Each row of a before or after table is a point. One or more steps were done to the points. Then noise was added and the rows were shuffled. The steps act on columns, c1 being the first. Name the steps. A step turns or swaps two columns, mirrors them in a line or flattens them onto one, adds a multiple of one to another, or multiplies or shifts one. Angles are multiples of 10 degrees, from the lower column toward the higher: turns from -170 to 170, lines from 10 to 170 but not 90. Use the fewest steps. Two steps may share a column if one is a turn and the other turns, adds or multiplies; they go together, in the order done. Otherwise the lowest column goes first.
In the rows, 128 means zero.

Before:
[[102 180 113]
 [173  97 164]
 [191 183  72]
 [113 127 171]
 [ 37 155 144]
 [ 30 117 135]
 [ 90 193 154]
 [140 160 160]
 [114 167 216]
 [118 170 135]
 [109 120  96]]
After:
[[125 115 122]
 [ 87 118 163]
 [ 86  46  94]
 [131 110  45]
 [ 73 109  60]
 [ 97 140 114]
 [170 164 114]
 [ 91 204  24]
 [120  33  84]
 [ 59 103 102]
 [ 82 130  87]]
Steps: turn c1 and c2 by 80 degrees; shift c3 by -50

Before, 11 rows:
[[142 191 142 150 112 147]
 [225  76 170 125 111 125]
 [ 97 181 142 158  94 119]
 [138 193 106 107 204  87]
 [177  71 138 173 100  76]
 [104  84 169 152 133 166]
 [135 149  57 196  93  79]
 [105 180  98 106 166 179]
 [195 140 140 175 125 146]
 [211  67  88  71 155  66]
 [152  69 162 126 191 145]]
After, 11 rows:
[[143 150 118 193 149 148]
 [208  70 157  70  87  63]
 [138 195 206 149 136  78]
 [104 152  89  82 139 169]
 [224 126  97  72 157 122]
 [176 172 128  69 157  75]
 [103 104 145 182  83 180]
 [ 98 157 130 183 165 120]
 [150 127  73  66  80 145]
 [198 174 117 140 136 145]
 [134 104 123 193  51  88]]
Steps: swap c2 and c4; turn c3 and c5 by 160 degrees

Before:
[[112  91 142 226 107 105 112 118 114]
 [147 156 122 118 111 110 126 249 137]
 [167 162 108 221 121 141 110 110 151]
 [121 180 118 145  94 156 125 165 199]
 [ 73  77 127 215 154 106 151 138  75]
 [ 96 147 121 114 102  62 183 156 177]
 [124 197  81 109 176 104 145 164 104]
 [114 159  75 108 151 117 108 191  22]
 [106 148 186 211 150 202 200  68 165]
 [140  87  42 159  91 171 195 143 147]
 [119 105  95  74 189 173 100 133 155]
 [192 142 135 169 102 141 116 126 122]
 [167 164 101 148 186 185 171 162 141]]
After, 13 rows:
[[ 95 144 120 115  85 111  72 159 180]
 [168 163 107 217 125 129 147 111 151]
 [106 146 186 209 172 142  57  68 168]
 [192 140 136 171 109 123 137 123 120]
 [166 162 105 148 193 150  84 164 140]
 [112  91 142 226 101 120 143 117 115]
 [146 157 123 118 107 120 130 247 139]
 [ 69  78 127 213 147 137 106 140  73]
 [138  86  40 160 111 123  63 142 145]
 [118 180 119 145 109 119 127 163 200]
 [116 105  95  75 195 153 155 135 155]
 [123 197  81 111 163 138 112 161 103]
 [115 158  77 105 148 132 149 191  24]]
Steps: flatten c5 and c6 onto the line at 20 degrees; multiply c7 by -1

Before, 14 rows:
[[131 142 187 162 137  88 131 154 100 137 120  92]
 [ 93 145 129 166  87 163  96 109 126 178  76  88]
 [145 109 169  88 154 121 121 128 147  86 123 176]
 [102 133 203  75 168 175  86 161  84 195 185 132]
 [174 131 174 164 187 200  50 160 137  97 118  92]
 [187  70 201 180 116 146  52 133 125 179  85  83]
 [130 107  93  73  82 170  36 116  55 197 116 138]
 [197 134  84 161  85 153 140 127 161 148  83 149]
 [170 188 162 136 174  97  91 199 121 140 107  77]
 [147 180 181 115  86 109 112  98 103 157 144  87]
 [175  74 101 139 136  90  67 138 187 198 132  98]
 [184 126 157 173 177 172  66 102 175 141 102 171]
 [157 160 107  83 179 199 135  94 106 200 120 126]
 [ 95  88  93 156 165 114 101 140 120 163 162 139]]
After, 14 rows:
[[154 232 137 115  94 111 111  98 101  67 142  84]
 [129 163 119 163 142  87 135 155 100  66 118  91]
 [130  86 180  69  80 178  39 113  55 139 112 136]
 [180 130 134 172 180 171  70 104 173 101  95 172]
 [180   8 137 181 118 148  46 138 122  37  80  83]
 [194 140 155 162  86 151 138 132 161 154  80 155]
 [160 190 182  80 180 201 137  88 111 122 118 129]
 [ 97  46 158 158 164 114 104 141 122 147 160 139]
 [106 146 159  77 172 173  86 159  82  35 193 135]
 [ 94 163 162 168  88 162  97 106 126 108  82  88]
 [176  18 180 140 138  94  67 136 186 124 128  99]
 [151  91  89  87 150 122 121 130 148 106 127 182]
 [169 134  98 159 190 201  51 160 133  92 116  92]
 [169 249 125 143 177  96  91 199 122  90 105  78]]
Steps: multiply c2 by 2; turn c3 and c10 by -110 degrees; multiply c3 by 0.7

Before (13 x 14):
[[155 112 102 146 133 171 162 129 130 114 114 101 151 123]
 [108 137 134 135 133 144 135  95 136 125 110 130 165 136]
 [161 184 101  87 152 166 142 116 122  92  97 141 142 129]
 [138 134 106 105 157 157 127 110 173 161 100 138 155 118]
 [128 117 156 150 148  96 133 143 122 119  90 139 136 120]
 [108 124 109 105 126 113 154 130 117 152 143 146 159 116]
 [121 131 129  83 118 172 145 135 133 124  92 146 113 115]
 [118 137 190  87 150 116 158 123 123 161  90 133 135 133]
 [106 138 151 249 168 128 153 199 124 140 136 140 156 127]
 [171 119 138 138 110 143 120 117 186 158 133 139 132 197]
 [137 140 103 110 126 129 133  96 115 156 116 131 104 160]
 [121 121 110 119 127 147 103 104 135 153 213  92 136 128]
 [108 117 100  89 133 160 136 168 117 129  86 109 151 133]]
After, 13 rows:
[[160 120 137 138 110 113 120 117 185 137 133 139  99 197]
 [103 131 129  83 119  84 144 135 134 113  92 147 129 115]
 [105 137 134 134 132 113 134  94 135 164 111 130 138 136]
 [148 184 101  86 151  90 142 116 122 135  97 141 164 128]
 [183 112 103 146 133  86 162 130 130 149 114 102 146 123]
 [116 118 156 149 147 160 134 142 122 134  89 140 139 120]
 [111 136 191  87 150 139 158 122 123 141  88 133  97 133]
 [157 122 110 120 125 109 103 104 135 140 213  93 105 127]
 [127 134 106 106 156  99 127 109 174 161 100 138 100 119]
 [135 141 103 110 127 127 134  96 115 109 116 131  96 160]
 [ 90 123 110 105 126 142 153 130 116 164 143 145 110 117]
 [ 94 138 151 250 169 127 153 199 124 157 137 140 122 126]
 [127 116  99  88 133  96 138 167 116 151  86 110 131 132]]
Steps: add -1 times c12 to c1; multiply c6 by -1; turn c10 and c13 by -80 degrees

Before (11 x 20):
[[153 190 188 215  87 154 151 145 167  75 148 165  66  97 161 192 117  97
  117 141]
 [102 105  99 218  97 138  85  74 117 168 140 155 155  92 136 148 160 170
  104  87]
 [ 81  85 140 207 184 168  65 138 114  92  98 162 158 181 114 101 146 138
   72  71]
 [120 120 163 127 113 106 162  87 159 183 144 159 104  99 198  95 114 182
  120 184]
 [145  87 112 158 133 174 110 178 117 135  62  78  91 175 113 187 161 144
   70 143]
 [112 106 203 131 169 160  91 114 153 138 147  52  97 184 159 134 175 160
   84 123]
 [165 170 129 197 139 152 112 117 151 105  70  90 165 129 157 121 137 165
  172 130]
 [106 114 186 135  96 138 161 160  88 106 111 163  79 196 167 181 124 134
  162  98]
 [ 82 179 128 119 161 162 139 134 127 149 145 137 132 124 180  97 143 112
   72 138]
 [156 123 207 120 146  98 137  73 100 112 167 135 182 117 110 133  80 123
  159 117]
 [120 128 125 197  69 150  67 152 137 120 176  58 124 142 164 109  78 128
   94  69]]
After, 11 rows:
[[101 130  60 192 197 145  84 115 117 168 140 155 156 127 136 168 142 180
  125  87]
 [107 105 153 120 157 147 161  88  88 106 111 164  77 208 167  96 123 133
  155  98]
 [154 159 226 179 211 143 150  52 167  74 149 165  66 168 162 186 129  94
   91 140]
 [120 146 112 160 210 158  68 145 137 120 175  59 125 119 165 106  81 111
  109  69]
 [ 80 138  70 200 163  60  66 182 115  92  99 162 159 132 114  68 141 144
  116  71]
 [145 140 137 137 173  95 111 121 118 135  63  78  91 204 113 117 154 153
  115 143]
 [165 124 185 182 172 104 112 172 152 105  70  90 165 122 157 124 124 165
  133 131]
 [113 141 180 132 128  74  91  67 153 138 146  51  97 161 160  82 161 174
  113 123]
 [120 130 150 131 121 154 162  50 160 184 144 158 104  85 198 136  97 173
  128 184]
 [ 81 176  59 117 128  80 138 139 127 150 146 137 132  98 180 117 146 118
   69 139]
 [155 112 249 138  94 133 137 154 100 112 167 135 182 127 109 140  85 107
  149 117]]
Steps: add 1.5 times c1 to c3; flatten c2 and c19 onto the line at 130 degrees; turn c5 and c6 by -130 degrees; turn c4 and c5 by 30 degrees; add 1.5 times c13 to c8; turn c14 and c16 by -60 degrees; turn c17 and c18 by 20 degrees
